Each row of a before or after table is a point. One or more steps were done to the points. Then noise was added and the rows were shuffled. The steps act on columns, c1 being the first. Name the steps. A step turns or swaps two columns, mirrors them in a line or flattens them onto one, adds a multiple of one to another, or multiplies or shifts one. Angles are multiples of 10 degrees, from the lower column toward the higher: turns from -170 to 170, lines from 10 to 170 but not 90. Use the fewest steps. Two steps may share a column if one is a turn and the other turns, adds or multiplies; they go together, in the order done. Otherwise the lowest column goes first.
In the rows, zero is written as 128.

Before (12 x 3):
[[123 114 126]
 [108 141 118]
 [129 132 138]
 [133 136 112]
 [136  88 109]
 [125 135 122]
 [132 117 120]
 [144 145 139]
 [135 126 110]
 [126 118 126]
 [104 114 135]
 [111 115 133]]
After (12 x 3):
[[146 123 137]
 [147   7 138]
 [144 151 137]
 [133 177 109]
 [125  84 132]
 [123 140 120]
 [130 150 134]
 [103  86 138]
 [128  98 131]
 [111  89 133]
 [135  94 131]
 [120 169 149]]
Steps: mirror c1 and c3 in the line at 160 degrees; multiply c2 by 3

Before (9 x 4):
[[ 84 117 140 147]
 [157 136 128 205]
 [ 89 137 112 199]
 [132 132 125 126]
 [139 135  76 117]
 [146  93  98 192]
 [135  76  49 114]
 [167 107  79 120]
 [166 103 135 150]]
After (9 x 4):
[[134 156  98 232]
 [122  90 114 239]
 [112 152 129 247]
 [119 151  48 154]
 [161  90 140 186]
 [122 131 124 166]
 [100 172  79 161]
 [ 80 136  76 156]
 [143 171 133 190]]
Steps: turn c1 and c2 by 110 degrees; add 0.7 times c3 to c1; shift c4 by 40

Before (11 x 8):
[[112 168 147 123  63 139 102 118]
 [125 194 145 141 118 117  72  97]
 [109 129 124 127 176 116  69 171]
 [139 146 149 149 119 149 113  64]
 [187 139 223 176 177 169  27 188]
 [122 144  91 137  81 113 129 117]
 [110 142 153 136 109  93 114  94]
 [ 98 129 162 140 104 100  79 160]
 [119 158 147  92 116 106 136 159]
 [142 158 137 145 107  78 121 162]
 [131 161 199 201 188 167  80 191]]
After (11 x 8):
[[174 119 153 159 131 117 135 141]
 [193 120 121 112 125 148 115 168]
 [ 69 191  24 137 120 181 100 161]
 [ 81 173 131 128 101 142 118 131]
 [143 159 138  88 122 114 137 157]
 [ 68 187  25 103 179 206  88 139]
 [136  61  99 128 140 154 116 144]
 [157 158  94 121 102 128 126 125]
 [144 160 109 135 142  93 148 158]
 [147  92 102 119 110 107 139 143]
 [137  95 108 125 129 144 117 195]]
Steps: turn c1 and c5 by 100 degrees; swap c2 and c8; mirror c3 and c4 in the line at 110 degrees; flatten c6 and c7 onto the line at 150 degrees

Before (14 x 9):
[[174  99 108 113  77 107 107 155 193]
 [119 149 101 167 138 137 119 184 136]
 [155 117 129 125  68  57 171 117 131]
 [153  40  98  83  99  86 130 156 154]
 [ 87 125 142 169 136 164 110  66  90]
 [110 153 180 166 162 172 160 138 129]
 [165  48 100 101 110  84 122 133 126]
 [135  58 124  84  62 108 145 114 144]
 [161  52  77  88 126  70 127 107 191]
 [118 150 124 112 141 160 150  98 109]
 [184 120 185 114  94  85 128 112 118]
 [ 96 141 156 151 129 139 117 132 152]
 [ 96 117 108  93 136  80 103 172 155]
 [111 110 173 183 127 142 156  98 131]]
After (14 x 9):
[[130  57 123  82  44 111 177 117 144]
 [130  47 100 101  78  83 148 131 125]
 [127 152 183 168 193 174 194 140 127]
 [126  37 102  83  70  85 162 162 149]
 [124 117 184 116  67  87 156 113 116]
 [125 109 170 183 137 144 183  98 130]
 [129  53  77  90  84  72 159 107 188]
 [129 148  99 166 140 142 151 185 134]
 [128 125 143 169 163 165 140  67  91]
 [134 120 106  88 105  82 137 171 154]
 [128 142 154 151 137 139 150 131 153]
 [126 102 107 115  60 106 138 153 194]
 [130 117 130 126  17  60 198 113 134]
 [129 152 122 110 164 164 179  97 109]]
Steps: multiply c1 by 0; add 0.7 times c6 to c5; shift c7 by 30

Before (12 x 12):
[[114  90  98  92 145 148 120  65  45 144 135 149]
 [156 110 121  97 150 160  65 103  56 124 131 186]
 [142 158 167 143  88 163  86  93 101  75 118  56]
 [143 111  97  95 119 210  81 118 114 118 128 122]
 [115 116 156 193 109 137 134 126  91 139 173 123]
 [116  84 115  92 113 169  89  92  94 112  70 171]
 [122 161 194 121 103 153 154 129 115 102 151  84]
 [ 52 141  99 147 146  91 134 164  63 168 176 146]
 [149 138 154 155 117 110 146 141 103 141 127  75]
 [143 133 127  85  68 159  89  78 105 141 115 135]
 [ 62  57  98 115 133  68 104 182 107 151 204 144]
 [166 145 128 135  71 149 134 113 119  61 131 103]]
After (12 x 12):
[[ 96 111 123  66 147 161 153 104  55 123 130 185]
 [156  84 138  75 113 171 139  94  95 113 180 173]
 [121 131 133  76  65 160 133  79 109 144 145 130]
 [139  88 165  93 147 155 120  63  45 148 118 148]
 [109 141 101 157 121 113 119 141  98 143 135  73]
 [167  55 158 106 135  69 148 187 105 151  32 147]
 [186 143 158 146 142  93 143 162  66 166  51 149]
 [123 158  80 112  89 164 157  94  98  78 142  58]
 [126 162  76 138 104 157  82 130 121 103 102  79]
 [118 112 153  70 119 207 151 119 111 115 132 123]
 [122 111  85 179 108 138 158 128  95 142  84 119]
 [ 99 146 126 139  68 150 120 109 119  56 137 103]]
Steps: turn c1 and c11 by 160 degrees; turn c4 and c7 by -40 degrees; turn c3 and c7 by -160 degrees

Before (8 x 14):
[[ 85 183 148 129 160 166 163  33 152 130 112 138 130 137]
 [141 160  85 128  88  80 178 154 157 103 202 160  87 164]
 [ 92 139 123 113  44 137 142 174  87  97 156 138  95 137]
 [150  93 154 109  80 114 121 170  89 103 172 121 117 123]
 [106 106 118 106 123 119 129 137 115  95  92 118  75 141]
 [140 140 108 123  87  83 125 136  65 104 143 162 105 148]
 [ 66 169 107 141 148 114  94  30 148 156 107  70 127 136]
 [ 90 155 120 191 161 134  95  44 155 139  80 119  84  78]]
After (8 x 14):
[[ 91 142 121 110  44 136 142 175  86  98 157 116  95 136]
 [ 88 176 148 130 161 173 161  32 151 131 110 119 129 135]
 [ 90 139 119 189 162 152  98  43 155 141  81 136  83  76]
 [139  84 106 125  86 144 124 138  63 104 138  94 106 149]
 [147 107 154 107  82  99 123 167  88 101 171 138 116 121]
 [104 118 120 111 123 107 131 138 114  95  94 135  72 142]
 [141  86  88 128  88 167 176 154 156  99 204  97  84 164]
 [ 64 122 106 141 145 174  94  28 148 158 107 183 124 138]]
Steps: mirror c2 and c6 in the line at 40 degrees; multiply c12 by -1

Before (14 x 20):
[[140 150 166 100 141 129 188 108 144  94  91  68  72 181 175 141  68 100
  133 118]
 [136 113  83 156  96 177 104 144 101 145 200 133 172 123  56  82 140 125
  121 131]
 [167 161  78  69 204 161 128  44  95 187  83 137 161 139 103 150  88  69
   78 194]
 [178  83 110 145 162 177  88 100  83 141 122 148 154 101  79 113 187  80
  132 169]
 [158 125  94  82 173  97  81  92 142 132  73  93  91 201 109 112 101 106
   87 165]
 [144 132  85 144 158 148  93 162 170 113 192  86 145  81 128 101 145 108
  150 101]
 [100 140 161 120 108  61 211 103 185 129  98  65  75 111 155  97  85  97
  153 115]
 [108 124 154 129 102  98 136 101 178  93 146 132 120 119 134 151 117 101
  113  97]
 [157 137  79 163 172 177  91 182 114 179 134 163 156 102  45 150 163  89
  129 148]
 [109 104 115 134 128 127 171 146 154  54 136 147 151  97  88  79 108 112
  149  96]
 [105 142 119 148 104 142 119 147 184  94 142 133 116 109 150  99 125 147
  176 154]
 [137 123 120 208 151 115 154 116 170 102 181 141 135 126 110 102 112 103
  158 128]
 [146 118 120  91 190 144 148 137 102 165 138 156  58 109 143 121 108  59
   86 190]
 [ 79 106 177 149 129  94 138 130 177 109 105  86 128 140 183  91  51 123
  142  90]]
After (14 x 20):
[[107 127 151 130 102  98 137 101 128  95 180 133 120 108 117 150 135  98
  110  98]
 [ 98 140 162 121 109  64 210 102 175 129 174  64  75 105  86  98 154  95
  150 113]
 [135 111  82 156  97 177 106 144  54 144 130 132 171 114 141  81  56 124
  122 131]
 [166 162  77  72 203 162 128  44 162 186  81 139 159 127  86 148 105  70
   80 194]
 [148 118 122  90 187 145 150 139 110 165 107 153  57  99 108 121 145  60
   85 190]
 [139 151 166 100 140 130 185 109 166  97 128  68  72 172  68 141 174  99
  131 118]
 [157 137  78 160 174 179  89 180 119 178 116 162 155  93 163 150  45  87
  127 146]
 [181  85 111 144 162 180  88 101 118 142  85 148 155  92 189 113  79  81
  131 170]
 [105 144 117 149 105 141 118 147 134  95 184 134 119  99 125 100 152 149
  178 157]
 [135 122 119 208 149 115 153 117  91 103 186 142 136 114 113 100 112 105
  159 129]
 [110 104 116 134 129 127 172 148 130  55 157 145 153  84 110  79  87 113
  146  95]
 [141 132  84 143 161 148  96 161  81 113 190  89 146  72 144 100 129 107
  152 101]
 [159 131  96  83 173  96  83  90 183 134 123  94  93 191 102 113 108 107
   88 164]
 [ 80 106 176 147 129  94 137 130 166 109 165  86 128 127  52  88 183 122
  139  90]]
Steps: turn c9 and c11 by 70 degrees; shift c14 by -10; swap c15 and c17

Before (11 x 24):
[[115 100 129 141 119 125  93 142 110  87 126 133 194  94 120  92 125 140
  114  73 119 114 108 105]
 [107 130 158 176 168  69  98 110  87  99  60 145 107 120 166 100 132  54
   74 193 165 115 123  83]
 [167 164  90 140  97 129 159  94  92 171 133 141 123 141 123 174 179  80
  144  58 115 156 138 175]
 [146  77 109 180 145 138 107 144 160  80 164 124 150  87  86 118 149 145
  180 108 156 117 121  64]
 [ 22 182 168 108 118  67 138  82  99 137 127 165 128 206 132 127 182  47
   53 107 121 169 157 157]
 [115 110  92 178 157 126 114 166 113  80 163 145 165 107 143  67  86 109
  114 185 171 130 100  93]
 [ 71 172 191 120 101  69 134  78 119 154 100 210 106 196 207 144 178  90
   67 105 124 191 158 175]
 [160 110 109 116  88 181 147 113 111 166 127 118  72 106  95 166 146 120
  125  91 112 145 176 159]
 [130 167 104 136  69 128 154  67 115 166 115 119 121 150 123 122 150 112
  162 120  80 162 168 146]
 [151  96  76 113 116 136 160 112 152 167 139  78 127  81 113 160 136 134
  154  81 110 166 104 117]
 [148 146 128 155 111 130 110 147 185 123 162 126 169  87 102 134 118 124
  105 100 125  97 109  89]]
After (11 x 24):
[[173 162 105 137  91 126 155 101 113 131 118 120 121  63 131 123 147 114
  163  96  78 137 170 146]
 [ 99 110  92 178 134 126 113 146 113 127 161 145 168 174 153  67  86 107
  114 152 170 177 101  89]
 [128  80 106 180 149 136 106 199 158 126 163 125 155 158  82 117 147 143
  178 130 159 106 121  65]
 [174 166  91 140 140 123 161 101  94 128 137 142 126  94 140 174 180  77
  141  70 114  82 136 170]
 [150  97  76 117 140 137 160 198 151 130 138  78 122 132 111 161 135 137
  157  72 108 105 104 116]
 [156 150 127 153 132 131 112 147 186 130 160 128 166 161 105 134 115 122
  104 144 127  89 111  88]
 [182 110 109 115 127 178 147 167 110 130 126 117  74 124  96 164 145 120
  124  96 111 107 172 161]
 [113 174 188 118  68  67 134  51 122 132  97 211 106  60 222 143 173  89
   65  64 125 139 157 173]
 [ 87 132 159 180 142  69 100 140  87 129  61 147 106 115 188  96 134  54
   75 172 164 178 123  84]
 [124  98 131 139 111 123  94 175 113 131 124 133 196 151 115  93 125 143
  115 110 117  73 112 104]
 [ 70 180 170 106  41  68 135  30 100 126 128 162 129  58 158 125 183  46
   56  81 120 130 156 154]]
Steps: turn c1 and c5 by 50 degrees; turn c8 and c14 by 110 degrees; add -0.7 times c2 to c8; multiply c10 by 0; add -0.3 times c18 to c15; turn c20 and c22 by 60 degrees
